Each wall is flat, endless, passes through zero and stands at right angles to its row. A trip goes straight from one point to another. Which walls does it cross, in order?
(in the rows, 128 means zero)

Walls:
(1): [147 125]
(2): [131 198]
(3): [125 167]
(4): [74 90]
(5): [89 88]
(6): [108 105]
(7): [140  70]
(8): [118 109]
Trips:
[137 103] to [115 119] => 1
[158 121] to [141 136] => 2, 3, 7
[182 153] to [ 84 145] => 1, 4, 5, 6, 8

Walls:
(1): [115 123 136 115 106 105 121 105 174  92 128 120]
(2): [104 138 169 144 129 139 128  86  85 179  98 141]
(3): [164  91 106 152  89 106  97 199 119 104 158  50]
(4): [105 132 141 154 134 124 108 148 141 135 149 125]
(5): [110  69 127 118 118 135 155 149 144 131 124 136]
(6): [137 160 134 207 126 190  70 111 159 131 118  74]
Trips:
[ 99 132 113 174 155  69  52 174 120 112 100  71] to [121 103 123 195 149 133 158  88 131 109 174 112] => 5
[154  91 106 117 166 107  68 116 118 146 111 102] to [ 94  95 129 121 139  98 135 108 157 162 114 118] => 2, 5, 1, 4, 6, 3
[123 148 139  85  98 122  86  74 146 113 119 222] to [174 113  96  71 106 116  99 104 112 101 151 114] => 2, 3
[110 152  79 121 132 132 155 173 149 132 180 130] to [118 129 107  91 138 123  89 171 127  96 128  87] => 1, 5, 6

Walls:
(1): [178 109 101 111 114 172 112 122 126  85 164  87 132 133  88  94 156 140
  94 118 107 107 175 173 119 119 107 172 138 149 177 127  99 108 119 110
  64  81 154 110 146  95  91 119 147 173 148  91]
(2): [193 119 131 172 114 109 144 138 150 162 172 150  80 182 120 177 153 218
 126 162 144 136 158  97 154 121 129 111  87 124 119 152 124 129 120 134
  94 129 155 165  95 132 119 119 144 145 142 129]
(3): [138 137 136 130 173 107 134 130 207 149 145 118  62  98  69 185 102 136
 144 114 139 127 115 122 134 170 123  92 158  53 181 137  98 136 129 125
 121 167 157 111 132 104 112 110 111 104 123  47]
(4): [137  94 110 126  69 138 113  95 123 140  53  99 150 148 123 125 123  85
 137 177  75 129 181  70 109 158 101 139 153 122 145 120 111 105 158 175
 107 108 100 124 178 147 135 131 111 156  96 116]
(5): [127 151 150 160 131  65 163 155 144  95 122 124 140 106 146 150 125  93
 165  87  92 148 179 113 137  49 135 157 110 124 128 100 155 121 144 170
 163 106 167  66  85 141 133 112 127  94 108 141]
(6): [111 148 116 145 137 133  65 130 153 107  83  87 105 127  91 139 202 101
 116 101 105 153 114  99 176 147 122 174 152 155  63 139 154 110 115 166
 100 102 180  93 129 153 116 131 186 161 186 116]
(7): [138 115 106 159 155 113 117 131 144 166 161 121 182 112 142 136 106 152
 131 121 116  88  80  78 122 142 116 152 129 145 112  60 113 107 162 137
 117 108 140 115 161 116  93 132 119  70 168 140]
(8): [147 153 129 124 123 109 115 135 161 117 120 143 128 109  73 174  87 157
 157 118  98 133 140  91 149 115 136 109 129 121 106 144 150 123 129 150
 147 119 132 168 130 153  89  92 193 169 100 130]
Trips:
[163  98 136 169 121 128 140 154 110 132 107 143 165 142 130  73 130 132
 115 199 110  50 131 148 181 135 121 115 194 122 149 156 115 110 170 168
  99 132 119 104 148 234 166 137  95 163 156 127] to [104 131 103 139 148 134 144 164 178 103 143  99 146 117  77 150 124 203
 118 143  85  37 210 176 129 120 138 147  75 166  80 116 101 100  97 151
  96 135 158 115  91 172  94  96 162 155 124 100] => 8, 5, 4, 3
[129 143 221 188 114 114 130 118 139 113 134 168 133 148 106 137 119 125
 109 178 148 172  92 141 132 181  87 141  80 137  98 144  93 113 134 160
 153 161 127 136 126 123 145 155 110 124 154 112] to [105 161 211 105 134  86 171  93  90 104 115  94 117  87 141 127 130 175
 105  95 115 188 105 137  86 111  79  79 164 138 122 132 130 117 110  91
 171  52 122 158 136 104 113 127 153 148  90  45] => 6, 8, 2, 5, 1
[121 116 141 121 125 134 143 159  94 123 132 137 150  92 106 148  95  94
 146 121 106 152  77 145 127 100  92 170 104  79 129 119 138 155 135  83
 177 132 132 167 154 100 133 134 142  61 117 142] to [144 105  54 149 134 117 146  59  78 152 102 117 119 159  67 167  81 130
 120  97 147 153 148 121  75 136 120 145 102 164  86 135 136  80 110 146
  96 175 133 132 108 123 125 139 111 121  99 143] => 3, 4, 5, 2
[151 124 121 179 181 149 118 112 139 101 122 116  56  85 120 117  94 117
 120 191  81  89 169  90 113 112 192 121  68 118 135 107  58 106 148 126
 154 188 161 132  95  82 144 148 128 129 128 115] to [141 121 134  66  94 145 113 108 122 121  97 172 142 147 111  91 129  74
 128 178 142  97 165 115 126 160  78 108 132 136 167 170 135 124 158  73
 159 120 150 133 120 133  90 101 129 196 122 139] => 7, 5, 2, 3
[104 174 196  80 139  96  90 119  79 136 106 126  82 116  83 185 183 165
 119 122 150 134 169 137 116 148 150 136 124 138 151 158 161 127 154 166
 139 147  98 127 109 141 161 158  66 123  81 116] to [125 118 125 130  71 179 158 169 197  89 134 138 132 113 138 134 125  54
 139 156 144 120 154 106  90 111 133 105  78 117 100 116 126 194 101 109
 115 125 153  80 158 142 122  91 131 153 115  99] => 8, 2, 1
[ 97 115 136 135 110  67 147 130 144 166 109 131 154 134 104 130  93 137
 156 120  74 160 115  85 125 167  85 147 182 192 124  83 144 131  62 113
 157 112 139 119 195 148 132 144 113 129 146 146] to [125 128 132 108 113  86 146 135 126  92  51  99 147 146  59 139 164  80
  96 128 129 138 157 111 124 131  81 157  86 133 125 144 117 182 124 160
 152 110 122 153 139 115 106  93 128 115 139 141] => 7, 1

Walls:
(1): [134 110 140 146  90 121 117 178  55 112 129  87  61  81 141 110  91 171
 159 149 114 130  98 166 135 153 149 100  88  95 184 153 152 142 159 117
 116 127  59 131 108 185 192 116 121 150 116 110]
(2): [175 125  69 153 167 122 137 140 149 130 123 121 111 141 159 120 107  75
 133 139 150 128  94 149 160 147 109  93 117 157  66 179 127 106 130  97
 162 111 128 140 158 180  96 159 203 120 121 109]
(3): [124 148 152 175  95 159 155 113  64 109 158 144 143  95 139 129 103 138
 147 166 122 100 100 144 115 115 138 138 139 122 107 157  84  96 100 138
 106 152 125 114 142  60 152 171 111 152  83 128]
(4): [117  56 117 175 125 146  80 135  51 132 182 162 130 142 110 140 175  93
 136 108 123 141  95 135 122 156 129  93  77 136 171 128 214  70 130 127
 105 111 114 150 103  82 104 174 129  91 164 122]
(5): [129 131 141  56 165  83 187 149 143 116 126 128 104 118  91 108 129 117
 113 116 107 134 133 122 102  92 100 145  61  65 156  60 109 167 129  49
 153 125  71  91 152  75 150 106  90 130 191 181]
(6): [102 103 126 134  72 178 103 103 155 118  96 178 169 111 142 104 111 138
 124 111 134 182 145 169 147 138 175 122 146  79 161 137 109 150 191 100
 155 113  93 153 129 112 123 107  96 160 181 112]
(7): [114  73 121 135 149 132  50 116 116 144 114 128 102 125 101  84 136  84
 156  92 159 138 158  66 177 130  62 126 111 112  65  69 110 168 183 162
 109 144 174 148 124 163 137  90 184  80 149 123]
Trips:
[107  96 141 183 101 152 164 123  97 128 145  90 141 140 134 113 121 174
 144 135  93 107 127 164 175 118 126 149 145 128 113 148 172 116 121 151
 168 209 184 156 122 101 106 129 169 109 132 118] to [114 170 159 158 100 143 141 113 137 131  98 113  96 146 116 119  92  65
 210 166 124 114  91 160 159 164  88 175 170 115 120 124 133 126 130 132
 164 111 102 120 166 159 121 150 113 152  54 141] => 7, 4
[ 82 141 155 130 164 107  60 153 135 133 126 143 139  84 167 128 134  94
  91 134 114 131 117  78 135 152 144  76 123 147 190 137 128 125  83 131
 128  93 123 158 120  86 144 124 199 125 152 226] to [206  57 167 139 112 136 156 105 155  94  84 157 139 143 121 107 156 115
 170 166 202  49 137 104 139 119 131  66 127 159 146 151 140 147 124 138
 129  87 127 130 139 115 158 116 126 122 108 142] => 2, 5, 3
[114 110 125 157 108 121 102 110 110 131  74  47 104 104 142 181  46 152
 113  86 152 127 128 116  60 152 121 171 142 148 104 146 141 122 183 133
 130 148 113  91 168 121  93  91  94 116 149 146] to [171 135  84 117 106  77 140 164  98 144 124 144 152 142 113 177 128 156
  96 116 170 200 161 136 146 134 162 110  99 154  96 165 138 163 106 126
 117  92 161 116 104 137 148 146 168  92 117 104] => 2, 6, 7, 4, 1
[119 154 135 121 146 115 107 146 107 103 135 108 121 155 155  89 129 124
 127 134 111 159 159 159 160 119 132 158 191  96 131 156  78 109 180 101
  93 163 124 113 132 161 162 158 155  81 135 168] to [127 154 166  89 136  96  30 161  99 182  84  92 150  76  71 157 142 114
 101 158 115  76  90 164 131 123 152  92 158 127 123 145 103  88 151 114
 133 146 105 138 123 161 145 108 109 174 151 143] => 2, 3, 7
[ 96  97 109 105  68 135 121 129  75 197 210 116 159  91  65 119 129 224
 145 132 139 179 137 115 167 140 160 105 110 160 122 168  95 114 116 150
 173 137 116 112  79 140 113 129  73  75 180 165] to [109  98 141  93  93 112  93 151 126 161 101 134 167 170 139 141 103 108
 108 120 155 175 151 133 117 126 121 176  68  76 157 115 162 143 144 184
 105 120 124 170 148 135 146 129 115 147 154 117] => 7, 3, 5
[ 82 104 144 115 114  98 108  81 123  81  82 152 139 150 118 174 152 133
 152 153 158  91 116 122 113 150 148 135 105 131 125 105 118 155 131 115
 140 164 147 141 169 171 135  56  95 148  76 166] to [135 142 113 146 146 153  93 165 147 163 138 145 132 162 126 178 153  87
 171 118 140 133 130 145 135 181 106 136 112  86 167 163 147 139 161 114
 128  95 113 100 169 105 161 168 133 129 146 157] => 1, 4, 2, 7

Walls:
(1): [132  48 160 178 127 105 138 177 131 132 104 117 117 148 112 132 158 154
 151 174 148 120 134 100 121  82 162 110 196 145  84  83  86 101 127  91
 129 131 158 155 143 140 135 176 161 111  67 147]
(2): [104 168 134 131 115 141 103 158 184  93  89 121 174 120  72 126 111 111
 111 102 118 134 148 100 138 115 144  71 147 148  60 170 134 147  51 135
 153 142 154 122 129 147 125 117  88 101 180  83]
(3): [152 116 146 100 115 122  98 124 170  90 143 127 148  70  78 143  90 166
 121 131  78 122 151 132 163 148 128 144 100 119 102 114 174 117 115 161
 154 126 111 102 146 131 132 159 113 164 153 109]
(4): [113  93 107  75  76  89 121 106 186  93 111 112 150 131 153  75 102 136
  93 154 145 153  61 111  93 123 129 109 147 116 192 173 137  86  88 143
 113 109  97  95 131 145 112 129  81 158 113 109]
(5): [166 109 176 131 130 111 124  92 113 154 117  74 115 105  84 134 132  92
 106 107  77 164  95  99 129 149  89 134 112 131 105 144 175 102 102 105
 148 137 101 137 126 117  91 140 121 119 101  59]
(6): [109 128 119 165 104 128 142 159 182 116 124  94 153  63  83 141  98 123
 127 103 135 132 125 194 136 112 108 101 120 128 161 140 131 112 103 158
  89 127 169  98  91 173  52 131 151  89 194 115]
(7): [163 131 146  86 100 155 194 104 138 122 125 161 115  98  85 139 109 182
 142 156 139 120 111 154 168 142 136 154 125 165 105 129 132 107  96 148
 124 108  93 174 139  65 137  89  97 108 148  65]
(8): [128 111  93  47 149 110 117 142  87 145 101  87 119  98 104 179  83 117
 177 119  98 140 143 171 122 115 128 133 153 188 186 142 109 127 105 144
 180 142  82 124 128 141 176 159 140 160 156 114]
(9): [104 124 127 175 128 142 147 129 111 159 104 125 101 101 118 114 156 112
 113 134 113 120  64  92 135 155  82  88 130 117 132 153 100 139 126 147
 167  99 105  94 128 127 124  94 123 164 109 153]
Trips:
[133 148 200 115 182  77  69 109 123 145 148 139  81 135 148 126 176 112
 128  87 152  97 143 121 137  86  98 139 199 172  91 175 188 139 103 132
  83 147 120 179 105  90 125  98 118 104  83 100] to [124 128 139 147 128 135 128 160 155 166 120 134 131 200  91 160 109 153
  96 141  67  69 123 154 164 141 148  86 120 112 125 113 178 122 144 210
 153 107 112 114 142  71 103 168 125 116 121  95] => 3, 9, 6, 1
[183 116 137 118  84  86 129 146 135 166  81  93 162 128 100 139 156 181
 135 146 146 130 137 154 135 131  83 115 151 126 138 172 106 137  94 187
 143 150 178 130  94 127  57  78  67  82  93 160] to [116 109 145 145 188 137 173 147 118  95  83 129 179 116  89 137 100 135
 112 156 137 146 119 145 102 172 149 144 145 168 130 125  80 116 106 168
 146 132 158 154 156 126 165 156 148 160 138 136] => 8, 3, 5, 4
[157  88 177 199 100 134 160 141 137 122 115 155 163 141 142 137 118 157
 138 153 121 123  88 185 105 109 163 135 116 121 118 155 177  86 175 103
 192  97 133 116 152 106  86 149 144 113 107  48] to [161 139 132 144  87  92 148 147 160 160 129 142 121 128 124 137 114 136
  83 102 109 113  89 157 102 136 158 123 139 133 124 108 159 102  99 124
  81 148 154 158 195 148 121 147 133 162 158 113] => 2
[103 132 105  93  93 105 167 123 142  97 114 103 173 195 132  82 107 168
 120 103 129 134 129 122 215 129 176 177 134 160 168 200 103 136 136 134
 159 158 143 160 164 166  92  94 144 151  56 114] to [155 173 109  90 160 131 162 122 126 187 142  95 134 190 111  96 131 150
 149 158  92  90 152 155 151 106 129 130 133 174 115 127 118  98  89  78
 100 131 174 126 117 122 118  62 127 128 106 132] => 1, 4
[ 75 140 107 169 170 157 126  74 125 103  93 140 136  91  85 155 123 136
 171 213  94 130  77 227 152 101 121 120 136  70 123  89 145 100  57  90
 136 126 105 132 100 117 142 127  81 108 133  98] to [167 140  93  67 124 107 109 107 126 125 167 163 168 132 168 114  76 160
 166 121 140 149 173 174 123  70 116 129 142 145 148  87 111 100 151  87
 113 116 129 183 105  98 119 121 145 170  66 140] => 9, 1, 2, 5, 6, 3
